Each point is reached from the start by the listed moves, each made once or not at all, plus a little noise. Say if it took an odd or an even number of moves. Then give how often each move was made.

Moves:
(1): -.44 .54 -.04
(2): -.28 -.27 -.04
Start: -.01 .03 -.11
Points:
-.01 .03 -.10 -> even (0, 0)
-.30 -.25 -.14 -> odd (0, 1)
-.47 .57 -.13 -> odd (1, 0)

Moves:
(1): .12 .08 -.02 .00 -.09 .04 .06 -.05 .09 -.03 .07 .01
(2): .05 .14 .02 -.04 .03 .05 .16 -.08 -.09 -.15 -.11 -.11
(3): -.09 -.11 .12 -.09 .11 .16 -.10 -.09 .03 .03 .06 .00
(4): .15 -.04 .04 .02 .19 -.11 .17 .00 -.01 .06 -.05 -.03
(5): -.02 -.24 -.23 .06 .22 -.10 -.29 -.16 .12 -.02 -.14 -.05
(6): .26 .14 -.16 .06 .29 .14 .06 .10 .06 -.15 .18 -.02
(7): -.23 -.15 .11 -.28 -.14 -.17 .05 .00 -.15 .20 .17 .04
(8): .08 .04 .06 -.23 .12 -.23 -.01 .03 .06 -.09 -.17 -.05
(9): -.14 .03 -.03 .00 .02 .09 .06 .01 .05 .02 -.08 -.02
Start: -.01 .09 -.05 .09 -.02 .03 -.06 .04 -.14 -.02 -.07 -.12
Points:
.43 .02 -.20 -.14 .94 -.05 -.06 -.18 .04 -.35 -.30 -.36 -> even (0, 1, 1, 1, 1, 1, 0, 1, 0)
.15 .06 -.28 .11 .33 -.01 .11 -.26 .03 -.14 -.38 -.32 -> odd (1, 1, 0, 1, 1, 0, 0, 0, 1)
.41 .14 -.28 -.14 .85 .07 .06 -.21 .17 -.35 -.30 -.39 -> even (1, 1, 1, 1, 1, 1, 0, 1, 1)
.25 .15 .05 -.25 .36 .15 .33 -.09 -.21 -.06 .25 -.23 -> even (1, 1, 1, 1, 0, 1, 1, 0, 0)
-.26 -.24 -.18 .07 .31 .17 -.39 -.19 .06 .01 -.24 -.18 -> odd (0, 0, 1, 0, 1, 0, 0, 0, 1)

Moves:
(1): .06 -.08 -.10 .01 .07 -.09 .19 -.01 .02 -.11 .07 .06 -.02 -.16 -.02 .06
 .09 -.11 -.02 .00 -.04
(2): .05 .04 -.05 .07 .13 .04 .05 .04 .00 -.02 .08 -.01 -.03 -.08 -.11 .09
 .03 -.07 .15 -.10 -.12
(3): .16 .26 .03 -.06 .14 .00 .00 .15 .07 -.10 .07 -.04 -.04 .03 .02 -.02
 -.11 .19 .03 -.19 .03
(4): .06 .16 .05 -.07 -.10 .02 .19 -.04 -.05 -.04 .02 -.11 -.03 -.06 -.12 .04
 -.02 -.04 -.03 .08 -.04
(5): .01 -.07 -.08 .06 .08 -.05 .09 .05 -.11 .00 -.08 .12 .03 .07 .01 .14
 -.08 -.06 .05 -.03 .00
(6): -.10 .00 -.01 .02 .09 .09 -.01 -.04 .11 -.03 .02 .02 .05 -.01 .13 .14
 .12 -.01 .01 .05 -.04
(7): -.04 -.04 -.05 -.17 -.09 -.02 .06 .13 -.03 .03 -.01 -.12 .04 .06 -.02
 .01 .04 .07 .23 -.12 .09
(8): .01 .05 -.09 .06 .06 -.01 -.02 .02 .07 .05 -.04 -.01 -.02 .05 .05 -.04
 .05 .16 .03 -.03 -.08
(9): .01 -.01 .07 .06 .01 -.10 .05 .06 .13 .06 -.08 -.15 .04 -.04 .05 -.27
 -.09 -.13 .03 .14 .16
(10): .09 -.12 -.04 .10 .04 .00 .03 .15 .03 .05 -.04 -.13 -.11 -.10 .09 .04
 -.12 -.02 .02 .11 .13
(11): .00 .03 -.01 .08 -.01 .13 .20 .07 -.08 -.03 .07 .15 -.02 -.18 -.09 .04
 .06 .08 .07 .09 -.02
(12): -.02 -.14 .10 .21 .09 -.02 -.01 .18 -.06 .20 .06 -.06 -.07 .09 .05 -.02
 .11 -.02 .14 .05 -.18
(13): .00 .02 .09 .04 .01 -.07 -.05 -.08 -.14 .10 .12 .03 -.05 .03 .06 -.02
 .04 -.01 -.04 .08 .16
(14): .15 .00 .02 .04 .07 .11 .00 -.02 -.07 .04 -.01 -.03 .04 .16 -.02 -.03
 .02 .12 .09 .10 .03
(15): -.05 .09 .01 .05 -.01 .08 -.03 -.11 -.09 .00 -.05 -.03 .01 .11 .12 -.12
 -.10 .07 .00 -.09 -.02
(16): -.18 -.06 -.02 .00 -.08 .10 .10 -.07 .12 .10 -.12 .10 -.16 .16 -.10 -.08
 -.08 .03 .02 -.05 .02
(17): .00 .12 .00 .18 .11 -.05 -.13 -.01 -.06 -.06 -.07 .03 -.18 -.04 -.07
 -.05 .05 -.01 -.08 -.08 .06
(18): .00 .09 .08 -.05 .19 -.12 -.03 .07 -.01 -.06 -.19 .03 -.15 -.12 -.04 .00
 -.03 .01 .05 .15 .00
(19): .01 -.01 .18 .11 .03 -.10 -.05 -.01 .04 -.14 -.06 -.06 .15 -.09 .00 .03
 .03 .04 .02 .03 .01
(20): -.07 .09 -.15 .03 .04 -.01 -.09 .02 .06 -.17 .13 -.09 -.10 -.03 .02 -.05
 -.14 -.01 .09 .33 -.01
Start: .02 -.17 -.02 -.03 -.07 -.07 .10 -.01 -.09 -.07 -.13 -.04 -.10 .07 .02
 -.08 -.01 .06 .15 .11 -.02
Points:
.23 -.36 .07 .66 .28 -.10 .86 .51 -.22 .02 -.29 -.26 -.42 -.13 -.32 -.07
 .01 -.04 .83 .33 .09 -> odd (1, 1, 0, 1, 1, 0, 1, 0, 1, 1, 1, 1, 0, 1, 0, 1, 1, 0, 1, 0)
-.26 .11 -.25 .28 .47 -.04 .14 -.11 .07 -.41 -.25 .09 -.66 -.11 -.04
 -.10 -.05 -.03 .37 .32 -.16 -> even (1, 1, 0, 0, 0, 1, 0, 0, 0, 0, 0, 0, 0, 0, 1, 1, 1, 1, 0, 1)
.05 -.32 .08 .44 .49 -.29 .61 .43 -.06 -.06 -.23 -.42 -.46 -.04 .00 -.01
 -.10 -.16 .94 .93 .16 -> odd (1, 1, 0, 1, 1, 1, 1, 0, 1, 1, 0, 1, 1, 1, 0, 1, 0, 1, 1, 1)
-.04 -.07 -.09 .46 .19 .10 .66 .21 .00 -.05 -.34 -.01 -.50 -.21 -.20 .02
 -.15 -.13 .38 .31 .14 -> odd (0, 1, 0, 1, 1, 1, 0, 0, 1, 1, 1, 0, 0, 0, 0, 1, 1, 0, 0, 0)
.14 -.12 .16 .37 .27 .06 .24 .44 -.16 .12 .16 -.08 -.34 -.07 .27 .08 .09
 .27 .39 .28 .08 -> even (0, 0, 1, 0, 0, 1, 0, 0, 0, 1, 1, 1, 1, 0, 0, 0, 0, 0, 0, 0)
.04 -.09 .03 .80 .59 -.13 .56 .51 -.06 .03 -.20 -.12 -.48 -.02 .19 -.15
 .00 .27 .79 -.05 .16 -> even (1, 1, 1, 0, 1, 1, 1, 1, 1, 1, 1, 1, 1, 0, 1, 1, 1, 0, 1, 0)
.14 .40 .13 .35 .51 .06 .43 .15 -.06 -.33 -.54 .17 -.43 .06 -.21 .09
 -.01 .58 .42 .22 -.05 -> odd (0, 0, 1, 1, 1, 1, 0, 1, 0, 0, 1, 0, 0, 1, 0, 1, 1, 1, 1, 0)

Moves:
(1): -.02 .02 -.11 .11 .23 -.06 -.02 -.02 .06 .13 -.02 .05 -.15 -.03 .06 .12
 -.07 .19 -.26 -.14 -.07 .00 .11 .02
(2): -.04 -.13 -.05 .20 .03 .30 -.07 .15 .08 -.02 .12 -.14 -.15 -.06 -.07 .06
 .23 -.09 .25 -.02 .10 -.03 .07 -.12
(3): -.03 -.16 -.08 .00 .10 -.01 .00 -.07 .03 -.11 -.08 -.16 .10 .16 .02 -.02
 .06 .02 .02 .02 .10 .01 -.10 .10
(4): .14 -.19 .06 .01 .09 -.09 -.06 -.10 .08 -.12 .06 -.02 .00 .01 -.03 -.05
 -.09 .02 .07 .00 .01 .02 .05 -.01
(5): -.13 -.12 -.03 -.14 -.01 .01 -.13 -.05 .11 .19 -.14 -.01 .10 -.12 .14
 .03 -.18 .10 -.01 -.11 .03 .03 .07 -.04
(6): .16 -.01 .05 .08 .10 .04 .02 -.05 -.06 .15 .00 .13 .19 -.04 -.04 -.06
 -.03 .08 .07 .05 .02 .05 .09 -.09
(7): .09 -.09 .15 -.05 -.08 .08 -.09 -.04 .05 -.11 .26 -.10 -.17 -.08 -.06
 -.04 -.08 .05 -.10 -.21 .07 .07 .11 .16
(8): .05 -.10 .11 .00 .10 -.07 .10 .08 -.04 -.32 .00 .07 -.02 .07 .00 .12
 -.02 -.03 .08 .00 .04 -.01 -.13 .05
(9): -.19 -.02 -.10 -.07 .07 .08 .09 -.14 -.24 -.11 .22 .05 .07 -.02 -.20
 -.14 .03 .01 .15 -.05 .05 .16 .16 .02
(10): -.05 -.04 -.15 .10 .01 .07 -.19 .17 -.08 .04 -.10 -.01 .02 -.05 -.01
 -.11 -.05 .02 -.04 -.08 .09 -.09 .22 -.01
(11): -.11 -.11 -.10 .16 -.05 .03 -.22 .02 .12 -.02 -.09 .08 .24 -.13 .00 .02
 -.02 .16 .20 .03 .02 -.24 .09 -.27
(12): .08 -.06 .09 -.09 .14 -.15 -.09 -.03 .18 -.04 -.09 .07 .08 .04 .01 .06
 .01 .11 .13 -.02 -.04 -.12 -.08 .01
(13): -.05 -.06 .02 -.12 .12 .04 .00 .00 -.05 .09 .17 -.02 -.05 .06 -.07 -.01
 -.10 .10 -.02 -.04 .06 -.04 -.23 -.05
(14): -.03 -.07 -.02 .09 .00 -.05 -.02 .07 -.01 -.21 -.11 -.11 .03 -.01 -.12
 -.07 -.14 .00 -.13 -.15 .00 .00 -.03 .13
(15): -.05 -.03 -.06 -.01 -.15 .09 -.15 .12 -.01 -.04 .01 -.11 -.08 .06 .16
 -.02 -.15 .07 .10 .09 -.11 .13 -.01 -.03
(16): .00 .03 .14 .04 .06 .14 -.04 .01 -.02 -.14 .07 -.03 .07 .13 .03 .03 -.04
 -.09 -.02 .19 .10 .05 -.07 -.06
(17): .07 .14 .10 .01 -.13 .08 -.14 -.04 -.14 -.07 -.07 .01 .23 -.03 .00 -.09
 -.06 -.02 -.08 -.01 -.13 -.02 .19 -.17
(18): .04 .02 -.07 -.01 .06 .18 .01 .01 -.04 -.09 .04 -.04 .00 .05 -.01 .01
 .05 -.08 .02 .09 -.02 .04 .05 .07
(19): .14 .09 .05 -.17 -.09 .07 -.12 -.02 .04 .07 .21 .00 .08 .11 .03 -.10
 -.15 -.02 -.21 .04 -.03 .25 -.05 -.01
(20): .00 .02 .16 .02 -.19 -.02 -.12 -.08 -.20 -.18 -.11 -.06 .09 -.11 -.15
 -.08 .03 -.02 -.07 .05 .05 .04 -.06 .01
(21): -.08 .02 .03 -.23 .07 .14 -.11 .08 .28 -.04 .08 -.24 .06 -.18 .11 .21
 -.21 .13 -.22 -.04 -.02 .07 .18 -.01
(22): -.03 -.10 .06 .07 .18 .08 .05 -.04 .01 .12 -.06 .01 -.01 .06 -.13 -.05
 .13 .08 -.29 -.02 .06 -.03 .04 -.04
(23): -.25 .03 -.18 -.09 -.27 -.08 -.04 -.08 -.10 .20 .05 -.06 -.02 -.01 -.25
 .16 -.17 -.02 .08 -.08 .02 .07 -.09 .10
(24): -.01 .23 -.17 .08 .15 .04 .23 .14 -.03 -.01 -.15 .08 -.35 .19 .09 -.05
 .07 .04 -.17 .01 .13 .00 -.01 -.05
Start: .21 .10 .08 .02 .09 .11 .00 -.06 -.01 -.04 .07 .08 .00 -.15 -.13 .03
 -.02 -.05 .04 .09 .05 -.16 -.06 .02
Points:
.00 -.53 -.22 -.06 .53 .36 -.82 -.19 .26 .39 .12 -.09 .43 -.12 -.57 -.03
 -.74 .73 -.49 -.52 .38 -.16 .14 .11 -> even (1, 0, 1, 0, 1, 1, 1, 0, 0, 1, 1, 1, 1, 1, 0, 0, 0, 1, 1, 0, 0, 1, 1, 0)
-.13 -.08 -.09 .25 .03 .38 -.26 .07 -.14 -.74 .22 .02 -.06 -.18 -.73 .06
 -.15 .16 .47 -.42 .31 -.28 .21 -.10 -> even (0, 1, 0, 0, 0, 0, 1, 1, 1, 0, 1, 1, 0, 1, 0, 0, 1, 0, 0, 0, 0, 0, 1, 1)
.20 -.23 .12 .23 .42 .71 -.13 .35 .11 -.94 -.04 -.48 -.44 -.07 -.28 .12
 -.09 .09 -.31 .09 .29 .06 .09 .02 -> even (0, 1, 0, 1, 0, 0, 0, 1, 0, 0, 0, 0, 0, 1, 1, 0, 0, 1, 0, 1, 1, 1, 0, 1)
.00 -.82 .25 .08 .41 .67 -.79 -.40 -.02 -.71 .19 -.36 .55 -.32 -.80 -.33
 -.14 .41 .17 -.35 .42 -.28 .27 -.17 -> even (0, 1, 1, 1, 1, 0, 1, 0, 1, 0, 1, 1, 1, 1, 0, 0, 1, 1, 0, 1, 0, 1, 0, 0)
-.05 -.35 -.03 -.26 .39 .91 -.43 -.09 .24 .17 .43 -.38 .35 -.16 -.09
 -.05 -.29 .33 -.10 .06 .27 .48 .39 -.20 -> odd (0, 1, 1, 0, 1, 1, 0, 0, 1, 0, 0, 0, 0, 0, 1, 0, 0, 0, 1, 0, 1, 1, 0, 0)
.10 -.04 -.16 .21 .79 .91 -.57 .05 -.06 .13 .01 .02 .19 .26 -.05 -.31
 -.22 .46 -.33 .03 .36 .23 .56 -.43 -> even (1, 1, 1, 0, 1, 1, 0, 0, 1, 1, 0, 1, 0, 0, 1, 1, 1, 0, 1, 0, 0, 1, 0, 1)
